Rows are points. The points of each table are mixes of a few directions, plus a little noise. Count the directions of each table, and those that both share. Where both have some left over, give the other angles between the two spaces (their principal angles), to ten degrees, smallest first.
In the rows, 128 means zero.

First, 7 rows:
[[155 142 113]
 [ 34  82 185]
 [ 49  89 176]
 [131 129 127]
 [142 135 121]
 [203 164  83]
 [187 154  92]]
Second, 7 rows:
[[ 84 105 155]
 [232 178  66]
 [ 99 112 147]
 [ 95 112 149]
 [189 157  94]
 [148 138 117]
 [ 48  91 175]]
Directions: first 1, second 1, shared 1

First (9 x 6):
[[ 55 225 183 107 138 143]
 [190   9  96 140 143 125]
 [101 181 139 124 117 128]
 [101 181 141 123 117 127]
 [131 142 118 131 116 122]
 [151  70 124 129 146 131]
 [ 88 176 159 117 136 135]
 [186  63  81 145 114 113]
 [150  99 111 134 123 123]]
Second (9 x 6):
[[ 78 195 125 167  76 116]
 [129 144 125 123 125 126]
 [162 202 119  72 134 121]
 [144 239 116  83 112 116]
 [ 99 123 130 161 109 126]
 [124  82 134 145 136 133]
 [150   7 139 135 174 145]
 [109  65 137 163 130 134]
 [157  96 130 105 158 133]]
Directions: first 2, second 2, shared 1; angles 90

First:
[[127 133 130 126 135 126 126 134 126]
 [133 105 124 138 104 136 141 113 136]
 [104 207 141  92 224  95  75 191  89]
 [160  26 110 177   7 169 195  46 176]
 [129 127 126 128 127 129 129 125 130]
 [125 140 129 123 142 125 119 140 123]
 [119 157 131 114 163 117 107 153 114]]
Second:
[[130 127 100 128 144  65 134 122 169]
 [152  84 167 153 126  74 136 147  84]
 [128 106  85  70 102 142 166 169  98]
 [139  82 113 212 188 205 205 140  91]
 [128 151 145 133 123 101  73  91 149]
 [107 177 156 105 115 128 106 132 168]
 [110 170 128  96 102 179  74  96 139]]
Directions: first 1, second 5, shared 0; angles 70

First (8 x 12):
[[138 127 109 135  94 121 123 123 145 131 107 122]
 [121 157 110 119 132 148  91 114 154 176 163 143]
 [142 121 106 139  83 116 128 124 145 124  95 118]
 [ 95 121 203 106 249 144 160 152  58  97 190 144]
 [135 121 121 134 108 120 133 128 132 120 108 122]
 [133 126 121 132 113 125 127 126 134 128 118 125]
 [136 107 136 136 117 112 153 136 114  95  98 116]
 [124 143 118 124 129 138 108 121 142 153 145 135]]
Second (11 x 12):
[[122 139 136 112 131 138 146 142 131 112 105 108]
 [119  92  76  81 109 170 153  55 165 151 106 105]
 [124 100 197 135 149 128 152 135 121 133 121 139]
 [128 168 145 134 137 118 127 182 111  94 116 114]
 [136  96  81 135 111 127 103  72 142 169 163 154]
 [122 140 150 116 136 134 147 149 126 109 104 109]
 [132 127 125 140 127 119 115 126 125 134 143 140]
 [122 155 123 113 129 135 139 152 128 103 105 106]
 [129 117  99 122 117 135 124 102 137 141 133 130]
 [129 152 175 142 146 113 132 179 111 103 121 129]
 [147 122 101 176 117  91  71 115 115 157 189 178]]
Directions: first 2, second 3, shared 0; angles 40, 70

First (8 x 18):
[[137 119 122 130  83 145 124 130 170 190 113  88 149 108 147 155  97 153]
 [116 167  78  88 191 140 151 103  43 144 105 238 123 145 131  85 167 125]
 [121 100 164 157  96 130 118 140 177 101 146  70 134 115 126 150 104 131]
 [118 107 158 148 119 113 115 127 150  63 157 103 132 133  98 133 129 102]
 [121 111 134 134  90 106 109  91 151  65 163 125 176 148  57 138 141  68]
 [103 118 154 148 138 151 148 133 126  87 136 127 123 114 149 127 116 143]
 [206 160 108 124  89 122 161 176 112 249  93  86 113 135 209 150 119 170]
 [101 141 106  96 219 118  95 127  94 126 111 187  76 127 109  85 151 133]]
Second:
[[121 139 100 110 112 135 136  78 105 123 134 177 181 143  93 122 146  95]
 [ 41 101  74 110 115 174 127  60 179 121  94 181 166 121  82 148  83 109]
 [ 78  65 154 131 175 127  88 196 202  96 117 128  78  81 130 125 148 157]
 [132 148 142 155 111 148 149 120 130 157 114  57  96 135 172 152  45 159]
 [155 123 188 166  80 123  98 124 163 128 168   8 139 114 129 149  80 142]
 [145 137 123 113 131 115 128 116  91 109 152 177 166 135 104 107 186 104]
 [122 127 114 126 152 127 139 165 137 150  92 125  72 130 161 134 112 146]
 [196 144 134 124 134  78 121 186 104 150 135 111  97 146 143 122 176 123]
 [163 171 123 117 141 123 165 108  36 117 148 187 157 151 138  97 177 113]]
Directions: first 5, second 5, shared 3; angles 50, 50

First, 11 rows:
[[142 151 128 153 157 144  75 116 122 136 166 114 159 128 143 124 144 142
  122 129 220 144 135 144]
 [201 123 102  97 136 150 117 123 126 106 153 121 179 131 120 145 145 110
  123 173 245 130 137  90]
 [109 134 121  69 158 151 124 121 166 140 135 143 134 152 101 153 164  87
  151 115 137  98 123 125]
 [119 134 124 108 156 125  82 121 128 140 121 124 131 156 139 127 163 104
  159 131 142 131 120 124]
 [129 112 134 136 108 118 159 136 126 118 106 138 109 124 128 117 103 132
  117 130  78 133 127 126]
 [148 172  78 112 137 105  58 111  89 159 175  42 170 110 149 181 189 132
  208 164 242 113 144  82]
 [107  84 158 117 114 132 193 143 158 103  69 192  83 149 110  96  87 109
   87 107   7 130 109 147]
 [117 102 152 168 112 107 140 139 112 113  85 150  92 135 151  84  92 142
  100 124  52 159 117 146]
 [107 103 149 127  95 128 206 143 150 112 100 165  92 116 103 120  81 132
   91 103  21 113 126 141]
 [111 132 129 143 114 110 137 132 116 134 124 116 113 115 135 129 119 143
  135 121  91 127 129 131]
 [116 159 132 174 122 130 117 125 118 143 174 103 139  95 135 135 118 172
  114 110 167 127 143 153]]
Second:
[[159 113 113  51 117 151 153 164 125  66 170 164 109 151  51 112 160 142
   88 153  99 130 104  61]
 [138 140  92 133  70  74 150 171  80 142 142  73 124  89 132 150  90 161
  150 173 130 136 158  96]
 [135 126 118 132 107 100 115 158 108 132 154 112 108 128 118 108 127 152
  116 143 113 142 136 121]
 [ 89 137 153 117 158 180 166 134 171 120 104 190 155 136 116 141  75 104
   94 108 162 132 130 173]
 [123 131 133 136 136 139 137 100 138 132 102 124 146 119 150 151 125 111
  150 118 143 116 127 131]
 [102 133 155 187 167 122  52  58 158 186 151  96 104 133 161 104 210 124
  157  46  90  90 118 191]
 [150 115 125  85 147 151 123 103 132  91 115 146 129 152 115 130 178 106
  140 133 118 118  97  81]
 [162  98 153 179 138 140 126 111 136 119  88 154 144 136 169  94  89 114
   92 133 163 159 132 165]
 [142 138 101 146  61  89 184 171  97 137 148  88 135  74 122 155  60 168
  118 162 139 130 167 118]
 [ 78 147 137 112 175 132  73 110 138 153 105 131 125 160 147 133 167  97
  176 110 124 127 111 143]]
Directions: first 5, second 6, shared 3; angles 30, 80

First:
[[157 162 118 118 132 161 163 116 120 136 118 126 138 125 109 167 124 136
  125 137 122 118 160 120 130 129 143 138 152 143 154 161]
 [153 155 101  79 125 201 170  92 122 134 140 108 133 123  98 185 143 139
  126 124 156 121 167 121 123 119 134 131 174 105 164 178]
 [105 102 232 112 142  65  92  67 148 154 119 165 137 141 102  72 121 148
   95 158 137  74 110  95  94 135 115  64 124 100 151  84]
 [102 100  78 122 114 151 119 152 131 107 158  99 110 118 155 127 146 114
  149  95 151 174 110 147 139 111 104 149 122  96  89 122]
 [143 116 192 167 134  33  70 137 121 133  96 186 131 160 119  82 117 125
  115 157 105  67  86 140 112 172 175  78  91 173 150 109]
 [ 82 126  77 115  96 177 134 157 162 120 129  95 112 139 148 145  96 147
  119 116 113 117 128 145 143 104 118 140 138 147 127 119]
 [100  99  75 127 118 150 124 156 127 106 163  93 112 108 162 123 149 109
  154  90 150 193 112 143 144 105  93 162 118  90  75 116]
 [113 152 136 118 135 164 176 112 144 146 122 106 141 110 128 140 102 148
  115 138 108 143 170  95 136 100  95 155 150 126 125 119]
 [165 113 198 180 143   7  57 139 103 127  97 201 133 159 116  75 135 109
  126 157 113  74  75 146 109 187 188  74  79 173 146 117]
 [159 154  76 142 139 169 176 151 101 118 139 102 134  97 143 165 143 108
  156 110 124 197 160 127 152 117 119 190 135 128  97 158]]
Second (10 x 32):
[[112  90 171 118 126  79  99 110 121 144 124 140 103 129 140  95 143 122
  129 153 142 136 105 120 106 135 112 101 120  95 128 100]
 [ 93  92 104 104 112 143  94 128 146 108 163 113 118 134 133 114 145 125
  132  93 166 129  97 148 126 116 113 111 124  87 110 117]
 [157 155 198 153 162  86 179 105 100 172  85 142 135  98 136 120 114 128
  125 189  84 168 176  71 122 129 104 156 133 138 129 111]
 [ 82 106  48 114 100 185 105 162 161  87 173  92 124 136 142 133 130 128
  136  62 155 133  99 167 149 103 117 137 122 112  94 126]
 [113 120  92  93 101 169  98 125 154 107 149 124 125 160 104 147 129 143
  116  98 158  66 105 163 124 131 157  90 140 128 159 150]
 [162 123  91 141 132 124  87 145 112  87 160 147 144 142 108 129 166 102
  148  77 165 114  91 171 134 155 172 114 106 128 119 163]
 [157 173 178 167 151  96 194 131 105 173  65 137 131 104 146 137  89 135
  121 200  53 157 185  79 133 129 117 171 134 181 138 116]
 [151 140 177 144 162  99 160 103 103 151 116 136 141  97 130 114 135 118
  134 153 115 175 157  86 124 125 101 151 127 110 110 116]
 [133 143  67  88 131 220 126 103 152  83 194 110 171 132  77 160 154 133
  127  40 191 101 128 150 139 112 139 119 147  90 124 174]
 [120 138 154 157 103  79 137 167 126 166  50 140  86 148 165 132  74 145
  112 214  50 101 136 126 124 144 149 128 125 211 169 107]]
Directions: first 5, second 5, shared 4; angles 40

First (11 x 32):
[[167 127 113 112 117 115 108  86 121 126 162 122 124  99 155 170 130 119
  126 151 114 103 148 160  88 150 144 135 100 137 121 144]
 [159 136 103 142 147 119 132 109 124 129 167 134  97 102 118 169 119 123
  122 131 106 118 139 151  95 124 135 140 121 132 125 117]
 [198 144  82 143 154 105 123  73 121 135 205 139  74  71 124 214 118 119
  113 140  87 100 158 179  57 129 145 150  99 140 122 115]
 [199  86 125  66  70 100  48  47 107  62 196  83 177  62 214 206 128 105
  174 229  96  66 172 173  20 211 182 143  81 138  90 194]
 [ 60  86 168 152 137 149 136 212 130  57  90 103 171 159  88  66 104 136
  181 130 131 171  96  52 155 116 132 131 196 101 107 120]
 [ 66 146 148 148 143 150 170 184 141 168  59 148 124 187  93  54 138 144
  104  69 164 166  96  89 216  86  92 106 156 123 154 103]
 [112 122 174  31  27 130  81  89 129 163  52 109 218 172 238  71 178 131
  115 160 194  97 130 143 179 189 122  89  78 149 144 204]
 [126 115 134 126 124 129 120 134 125 107 132 119 139 122 129 128 121 126
  143 141 123 128 127 121 117 136 137 131 134 122 119 134]
 [135 155  98 177 184 129 167 141 132 155 149 155  65 121  73 149 116 130
  103  88 113 145 124 134 132  84 113 137 141 127 139  82]
 [109 113 139 136 130 134 130 154 129 102 121 119 139 135 114 113 119 131
  147 131 127 141 119 106 131 125 131 130 149 118 120 125]
 [ 82 173 120 178 178 148 196 180 145 202  74 174  77 183  61  73 134 146
   75  41 158 172  97 106 220  57  78 115 157 126 166  71]]
Second, 11 rows:
[[138 151 127 145 140 145 139 111 151 158 134 153 116 139 144 141 140 124
  105 122 145 129 132 132 133 139 120 109 130 142 132 133]
 [139 124 118 147 117 124 160 141 149 174  84 168 117 133 156 136 143 138
   92  94 165 145 109 109 173 139  81 111 122 138 132  72]
 [ 92  50 137  67  93  73  84 181  50  17 117  38 171  90  63  83  81 139
  214 155  67 123 125 120  98  88 174 196 122  76 118 126]
 [164 188 115 189 148 170 184  93 205 249 107 225  87 161 198 172 175 127
   37  86 202 146 118 123 181 167  60  61 131 176 137  95]
 [161 211 122 187 167 186 164  68 202 228 154 208  90 167 185 172 172 114
   49 112 180 129 136 144 145 166  96  64 138 178 137 151]
 [117  93 128 107 110 105 121 152 103  98 108 104 142 114 110 112 114 135
  152 127 115 131 120 118 131 115 132 150 122 110 125 106]
 [123  77 120 119  95  93 148 176 114 133  58 135 135 113 134 116 123 149
  126  95 146 150  97  97 174 123  86 139 116 114 127  48]
 [141 218 138 155 184 188 109  49 165 144 231 137 109 157 134 155 145  97
  111 170 115  97 171 174  69 144 180  98 146 158 131 242]
 [122 127 131 118 130 127 113 126 115 103 146 106 134 123 112 122 120 123
  145 144 110 120 137 136 109 121 149 140 131 120 128 151]
 [118 108 132 110 120 115 114 140 104  95 128 101 138 118 109 116 114 130
  152 137 108 125 129 127 116 117 145 147 127 115 125 131]
 [ 92  62 139  66 105  82  75 168  52  12 139  34 169  94  60  85  80 131
  217 164  59 116 135 130  82  87 188 195 123  78 118 149]]
Directions: first 3, second 2, shared 0; angles 40, 60

First:
[[148 110 111 132 150 136 157 117 150 113 131 135 136 109 117 127 123  89
  108 156 102  96 143 143 114  92 106 126 151 140 126  89]
 [119 120 130 135 129 159 145 186 146 120 124 127  72 106 109 136 160  87
   69 165 125 105 162 119 108 139 159 113 115 164 126 163]
 [137 139 140  76 134  99 120  94  81 147 142 146 175 164 140 105 100 155
  177 119 157 118  70 111 153 127  66 147 113 113 164  93]
 [144 141 141 150 137 141 130 104 125 166 135 153 118 153 127 121 108 185
  173 102 157 172 116 135 160 172 147 119 134 138 111 151]
 [140 130 101 114 131 123 161 168 143 106 109 118 122 128 109 159 152 103
   83 151 106  91 176 144 127  56 134  96 141 149 127  94]
 [119 143 150 130 124 116 140 143 119 122 123 115 143 103 122 140 132 129
  158 130 125 127 107 110 101 133 144 153 105  90 130 138]
 [ 99 117 135 152 107 121  83  96 133 118 133 110 139 111 155 109 119 127
  138  97 120 158 110 124 114 167 132 155 127 100 120 155]
 [120 120 118 156 120 149 129 157 155 120 119 120  89 116 121 141 150 116
   87 132 115 136 171 137 123 132 169 106 135 148 106 155]
 [124 133 127 106 118 104  95  88 102 140 134 131 162 160 150 112 108 162
  160  95 145 146  96 128 157 134  97 135 130 112 141 113]]
Second (8 x 32):
[[128 204 163 165 164 133 183 167 149 123 102 109 146  84  60 182 133 158
  225 101 158 111 138  89 136 135 177 120  78  77 134 122]
 [128 120 124 124 124 127 122 123 125 129 131 130 126 134 135 123 128 125
  118 130 126 129 127 132 126 127 123 129 133 133 127 130]
 [128 117 124 124 124 128 121 123 125 128 132 131 125 133 137 121 127 123
  116 131 124 131 127 133 127 126 122 129 135 135 127 128]
 [128  99 114 115 114 126 106 113 121 129 138 135 120 144 153 108 126 117
   92 137 115 135 124 143 125 125 110 131 148 148 126 130]
 [128 147 138 137 137 129 142 138 133 128 121 123 132 117 111 141 130 135
  153 121 136 123 130 119 130 130 141 126 114 116 129 126]
 [128 155 141 140 141 129 147 142 135 126 118 121 134 113 104 147 130 139
  161 119 139 122 131 114 131 131 144 125 111 109 131 126]
 [128 146 138 137 137 129 142 138 133 127 121 123 133 118 111 142 129 136
  151 122 135 123 130 119 130 129 140 127 115 116 129 126]
 [128  34  86  83  86 122  60  78 102 134 161 151 106 181 214  61 120  90
    7 160  90 151 116 176 119 119  69 138 190 191 120 136]]
Directions: first 6, second 1, shared 0; angles 30

First, 9 rows:
[[116  93 120 135 132 105 171 134 156 153 112 113 105 146 119 131 131 113
  117 157 115 133 133 159 122 143 149 116 127  86 106 117]
 [137 161 136 121 108 151 113 140 105 111 132 147 162 124 121 136 131 136
  131 100 138 120 123 118 122 128 113 136 117 149 135 132]
 [136  82 155 175 164 127 151 132 153 135 139  69 125 131 148  77 120 144
  126 198 168 139 108 126 216 125  96 167 115 177 125 101]
 [121 126 109 116 139 118 115 106 127 130 128 138 104 115 132 141 124 124
  132 118 110 129 137 118 105 123 144 111 147 110 140 140]
 [158 172 161 108 127 104   7  78 114  76 169 116 105 149 156  78 129 126
  152 115 100 116 152 109 169  84 116 137 154 206 152 152]
 [114 109 108 121 138 109 143 118 139 143 120 128  99 125 128 144 129 117
  123 134 108 135 138 137 102 131 151 109 141  90 126 133]
 [118 118 117 124 121 115 152 134 138 143 115 134 117 138 116 142 132 116
  121 128 113 130 133 148 104 140 147 113 127  88 115 127]
 [133 151 147 146  97 185 178 190 105 132 114 148 211 119 105 144 132 151
  118 111 180 122  93 127 131 151  93 158  84 143 115 111]
 [117 142 101 107 128 132 122 119 114 129 121 159 121 108 123 161 124 126
  129  96 112 126 136 114  80 132 143 107 140 101 142 143]]
Second, 11 rows:
[[138 140 121 106 119 109 126 116 126 127  82 171  93 159 175 143 133 115
  143 181 163 125 110 110 115  92 172 136 121 127 171  93]
 [135 147 179  99  98 110 110  97  96 125 101 135 119 176 124 115 110 124
  176 161 129 104 140 123 124 121 166 103 162 130 144 103]
 [135 131 135 114 120 116 125 123 119 114 117 136 112 167 151 146 125 115
  154 135 138 130 131 130 133 127 133 130 125 141 160 106]
 [139 141 132 125 114 127  89 116 129 127 146  80 127 124 119 112 126 111
  127  95  75 127 152 161 153 112 114 125 143 146 119 143]
 [131 121 123 124 120 136 133 139 124 129 149  83 150 134 106 146 109 110
  133  94 105 130 145 142 134 145  90 124 129 137 122 137]
 [118 144 164 127 125 113 118  98 109 109  94 185  73 162 168 119 158 147
  170 132 129 133 132 156 141 136 189 119 142 124 168  91]
 [114 103  99 160 165 142 155 158 153 120 158 146 139  95 131 133 147 151
   92 110 152 148 110 116 129 155  94 150  95 127 112 148]
 [131 140 168 109  98 123 116 108  97 126 123  99 129 164 107 128 108 116
  172 109  94 115 158 155 136 142 135 101 161 132 136 116]
 [110 103  69 159 156 165 178 169 158 166 142 117 167  40  93 143 131 141
   61 106 131 140 108 118  99 140  96 138 104  88  79 165]
 [126 112 129 143 145 136 132 145 140 128 168 113 172 101  91 104 117 146
   98 135 146 120 119  92 123 142  89 132 122 133  82 163]
 [131 125  89 141 148 132 125 139 158 139 127 144 126  86 145 119 145 132
   81 151 146 134 102 107 120  96 130 150 106 123 115 143]]
Directions: first 4, second 6, shared 1; angles 50, 70, 90

First:
[[139 116 102 141 123 112 144 151  97 157  89 102 152 135 128 125 141 177
  109 137 150 121 149 124 138 143 132 148 145 130 126 124]
 [ 76 107 131 118 171 141 147 175 105 156 129 134  55 128 132  91 126 123
  128 165  73 106 150 103 158 141 132  72  96 133 125 133]
 [107 129 162 189 143 101  27  98 204  46 105 120  20 188  67 106 249 212
   77 206 162 126  36  28  48 180 184 247 114 207  75 151]
 [148 177 111 123 115 146 141 108 137 115 111 143 215 146 120 142 133 124
   99 107 142 150 115 133 145  88 101 132 112  82 131 132]
 [145  88 120 107 115  92 176 122  51 147 160 116 118  91 174 131  83 117
  177  86 138 130 105 173 130 120 111 110 146  96 120  97]
 [126 137 102 120 129 133 120 135 109 125 141 128 165 127 144 130  92 103
  122 118 128 130 137 161 122  90 107 121 133 106 119 124]
 [159 162 145 115 105 142 155  90 153 117 128 150 179 125 121 149 131 110
  137  95 136 149 108 133 146 120 117 119 117  99 150 129]
 [137 102 108 113 116 120 120 138  89 141 171 116 148  94 168 142  52  81
  158  99 129 122 162 201 110  96 109 114 164 120 123 112]
 [100 113 141 118 153 145 148 159 127 160 123 135  84 123 125 112 125 118
  136 147  84 113 164 110 161 154 136  79 112 143 147 132]
 [129 126 153 121 125 149 132 141 163 151 122 134 115 112 118 135 120 107
  145 129 105 118 183 121 149 164 144  98 133 158 167 140]
 [149 154 138 144 110 130  96  89 169  87 128 136 156 142 114 145 155 135
  113 121 158 143  92 120 101 124 130 172 129 131 122 133]]
Second:
[[122 144 154 140 103 180 112 115 183 108 131 143 162 143 103 140 112 116
  130 109 139 165 122 141 126  94 138 125 112 123 139 134]
 [124 112 110 124 152  78 161 104  61  99 154 119 111 115 147 119  86 128
  145 117 166 104  98 156  84 128 126 113 158 106  91 135]
 [141 125 121 128 137 126 116 145 151 158  95 122 108 132 142 123 182 135
  113 156  79 108 157  91 176 173 119 130 122 143 155 113]
 [116 131 134 118 119 123 135 124  90 113 166 134 145 119 108 134  76 121
  144 104 179 146 102 160  77  85 139 134 137 123  97 145]
 [144 120 116 131 142 115 123 137 144 154  95 117 101 131 155 120 183 137
  113 158  77 100 154  92 177 183 115 124 124 135 152 109]
 [104 130 147 150 121 141 158  51 124  23 181 140 171 136 114 130  11 106
  164  60 219 165  56 215  41  53 141  96 143  73  84 157]
 [141 132 125 125 125 138 104 161 155 175  96 124 116 132 130 128 187 137
  108 158  78 120 165  86 180 162 122 140 114 156 158 114]
 [140 131 118 105 125 124 105 187 115 203 111 123 109 119 123 130 188 140
  107 164  89 117 168  81 167 155 125 158 118 170 145 117]]
Directions: first 6, second 3, shared 0; angles 30, 40, 70

First (8 x 32):
[[133 136 177 122 129 107 109 123 116 131 115 159  99 151 105 179 157 148
  157 146 141 115  94 119 148 126 161 104 126 140  70 111]
 [ 78  86 168 117 169 126 108 114  99 111  87 142  83 149  95 134 141 171
  133 133 129 135 100 171 131 127 133 114 120 122  95 138]
 [147 104 140 123 135 155 122 131 129 143 127 164 103 115 129 129 141 111
  144 104 155 147 145 131 125 118 136 101 121 146  93 108]
 [199 179  79 141  80 177 141  93 154  91 185  94 180 180 121  63 162 118
  154 113 109  58 207  64 138 112  69 171 146 125 184  85]
 [115 119 148 136 165 144 147 123 175 168 102 141  98 141 140 151  91 149
  119 107 122 215 117 135  97 122 127 104 146 115  92 126]
 [ 32 114 139 133  87  13 149 202  85  55 149  70 173  56 123 170 152  96
   94 213 133  75  46 163 180 179 148 187  90 136 209 191]
 [176 148  62 136  96 157 150 138 149 141 169 109 176  91 168  80 104  77
  111 103 127 125 185 101 112 124 103 146 133 131 184 124]
 [146 140 116 118 159 144 105 101 118 183  91 144 114 138 142 119  74 158
  112 107 108 153 134 139  91 117 147  99 146 111  98 140]]
Second (11 x 32):
[[140 170 115 133 115 111 138 120 183 152 135 110 139 129 128 163  98 161
  110 148 132 130 126 109 128 121 141 114 135 123 149 129]
 [123 147  99 122 112 139 121 105 162 180 109 123 131 113 107 118  89 158
   76 123 131 151 170 125 111  92 153 114 111 120 181 142]
 [ 93 126 125 120 109 127 120 116 102 176  94 128 128 115 106 101 109 121
   81 110 107 172 153 128 110  93 157 143 104 121 166 152]
 [154 183  89 128 113 125 136 105 226 177 138 106 140 122 120 161  70 195
   89 152 145 127 154 113 118 104 146  91 129 120 173 129]
 [113  92 153 128 141 130 125 143  66  93 126 142 120 134 137 109 168  86
  161 115 119 123 107 140 135 147 114 149 128 134  93 123]
 [130 146 166 145 132  85 149 156 123  88 150 119 138 154 153 182 156 108
  173 157 115 114  59 111 149 173 118 148 157 128  80 120]
 [127 182  80 120  96 127 127  93 209 214 109 108 141 109 100 133  51 188
   45 137 133 160 182 112 100  73 172 103 110 115 213 153]
 [138 139 149 139 136 109 141 148 135  91 151 122 133 145 149 163 146 122
  166 149 125 105  83 121 144 164 114 133 152 130  90 114]
 [155 172 134 140 127  97 149 139 188 114 159 111 142 147 148 191 121 154
  148 166 135 106  90 108 143 155 121 118 155 127 113 116]
 [ 93  41 146 117 144 164 101 135  12 100 100 159 105 119 121  49 181  60
  147  75 116 139 149 161 125 124 109 156 103 137 104 133]
 [137   8 150 117 186 196  99 151   7  29 140 177  91 129 146  41 224  52
  216  75 151  75 134 182 142 165  57 140 125 153  47  99]]
Directions: first 6, second 3, shared 1; angles 50, 60

First (11 x 32):
[[107 155 153  95 121  79 112 125 112 170 111 117 138 125 122 141 162 167
  136 119 111 162 114 162 123 101 125 150 150  80 152 109]
 [134 147 164 109 151 113 159 141  87 155  79 146 155 128 143 123 125 126
  129 125 150 158 149 125 113 143 132 163 163 104 142  98]
 [130 138 185  93 146 124 110 125  89 146 100  96 125  99 149 102 103 114
  113 107  89 162 127  88 158 111 134 117 120 130 157 164]
 [133 116 136 113 143 170 130  87 110 133  98 147 135 148  91 130 120 124
  159 113 159 129 126 137 140 157 125 198 105 128  67 114]
 [127 131 113 158 108 141 181 143 167 122 138 143 149 143 187 139 134 148
  140 152 141 121 154 129 128 127 108 113 153 129 136 133]
 [ 81 142 131 117 121 121  89  72 154 144 147 105 120 156 122  81 156 134
  158 137  70 144  94 142 173  67 107 148 103  83 125 183]
 [117 143 130 134 119 115 156 134 142 142 124 137 147 141 161 129 144 147
  139 143 130 139 140 140 125 116 115 133 155 105 144 124]
 [170 111 109 153 103 136 173 192 140 106 137 138 133  96 163 200 111 151
   99 125 174 101 162 121  91 174 137  74 153 182 140  87]
 [120 116 107 139 105 133  93 120 162 109 172  99 100 119 126 129 129 131
  120 128  91 109 106 123 149 102 125  82  96 148 132 166]
 [141  87  47 168 125 144  73 127 155  68 194 133  78 132  38 131 125  87
  106 132 143  59  95 140 100 151 152  96  79 176  86 117]
 [148 123 133 131 165 134 133 142  90 114 108 145 127 123 107 101 101  79
  109 127 150 124 139 102 108 159 148 135 131 142 126 112]]
Second (10 x 32):
[[122 151 179 116  93 140 203 136 152 168  95 120 175 124 249 165 133 199
  157 131 121 170 169 122 163 109  89 128 168 112 156 149]
 [124 122 103 134 130 123 106 119 131 119 142 135 116 138  85 126 139 120
  130 130 135 112 112 147 115 132 134 139 117 124 110 114]
 [139 127 144 125 144 130 125 140 108 121 121 119 123 111 137 110 105 102
  109 123 119 132 134  97 132 131 138 107 125 144 145 142]
 [130 130 138 126 129 130 135 132 125 130 122 124 131 123 143 127 122 128
  125 127 125 134 134 118 133 127 127 122 131 131 136 134]
 [123 120  96 135 131 122 100 116 132 117 147 137 113 142  72 126 142 117
  130 130 138 108 107 152 111 133 137 143 114 123 105 109]
 [143 139 186 115 135 138 166 154 107 139  96 108 146  96 214 117  91 123
  110 122 107 160 162  70 154 123 123  91 147 147 174 165]
 [142 123 140 126 153 128 113 142 100 113 124 119 114 108 120 100  99  85
   99 122 117 127 128  91 127 135 147 103 118 150 144 142]
 [ 96 125  60 143  90 119 112  86 183 136 163 158 128 183  58 173 199 186
  180 142 160 100  96 228 105 123 109 194 123  83  65  76]
 [115 117  73 141 124 118  89 104 145 115 159 146 109 157  43 135 161 127
  142 134 147  96  95 180 102 134 135 161 109 112  85  93]
 [146 129 162 121 150 132 133 150  97 121 111 112 125  98 159 102  89  93
   98 120 111 141 143  74 139 132 140  92 129 154 161 155]]
Directions: first 6, second 2, shared 2
